Each row is a point. The window is the flat piece filled in between its corners: a triangle in 3 columns, a solid with four corners in 4, and so on. A path goes straight from each point to the next, and from the last back to the first. List the points from which the path goes on through the window.

Window (3 x 3):
[[ -6 -35  28]
 [-25  37  -8]
 [ 19  18   5]]
Path:
(1): [-7 60  0]
(2): [-21  46   8]
(3): [-26   9 -36]
(4): [-31  12 -25]
(5): [-35  31  11]
(6): [ 7  9 21]
(7): [10 -2 -6]
(8): [ -8 -17 -13]
(9): [-1 15 39]
(10): [-5 41 17]
(11): [ -1  10 -12]
(12): [ -8  32 -26]
Through the window after points: 2, 6, 8, 10

Window (6 x 6):
[[-14   8  18  -6  47   7]
 [ 22 -22   8  53  -2  17]
 [ -7   7  12  20  -1  -9]
 [  5   6   9 -12 -42  19]
 [-21  20  60 -21  35  -5]
 [ -2 -18  11 -26 -36  -1]]
Path:
(1): [ 19  16  25 -25  11 -26]
(2): [ 12  19  51 -30  19 -15]
(3): [-41  11  45   1  36  10]
(4): [-30 -10  14   2 -19   6]
(5): [ 18   6  12   3  -5 -12]
(6): [ 17   1   7 -22 -18  -5]
(7): [-32 -29  30  -7 -28  10]
(8): [-35  -9  40  -7  -1  20]
Through the window after points: 2, 4, 6, 8

Window (8 x 8):
[[  3 -17  -5  30  13   8 -21  35]
 [-12  31  15 -16  12   9 -26   5]
 [  5  -4  11 -16  -1  27  -4  -4]
 [ 44  31 -31  -6 -30 -24  25 -23]
 [ -9  15 -13 -20 -14 -20  25 -18]
 [ -6  35 -14   0  -2  21  24 -20]
 [ -8 -26  38  60   4  15 -44  21]
 [-15  -3 -16  -3   1  10 -56 -12]]
Path:
(1): [  3   4  -1   0  12 -11 -11 -10]
(2): [ 21  15  16   9  36  -6 -27 -27]
(3): [-42 -29  -4   7 -22  43 -21  46]
(4): [ -1  -3  23  30 -10  17 -33  17]
(5): [-11 -18  21  41  25   2 -24   1]
(6): [ 16  15 -26  16  31   6  36 -33]
(7): [-10  14   2 -23 -46 -19 -11   9]
(8): [  0  -9   9  11 -18   8 -13  14]
(9): [  0  10   7  14  23  20 -22 -19]
(10): [ -2  -8  21  40  31  -4 -14 -17]
(11): [ -1  16  -1  -6 -30  13  -8  -2]
(12): [-15   9   0 -13 -15  17 -35  19]
(13): [  5 -10 -25  33  29  -6 -15 -45]
(14): [ 15   3  -1  13  34  -7 -14 -25]
(15): [-10  19  10  -1 -22  22 -33  27]
(16): [-10   9   7 -10 -17  12 -26  12]
Through the window after points: 4, 6, 8, 12
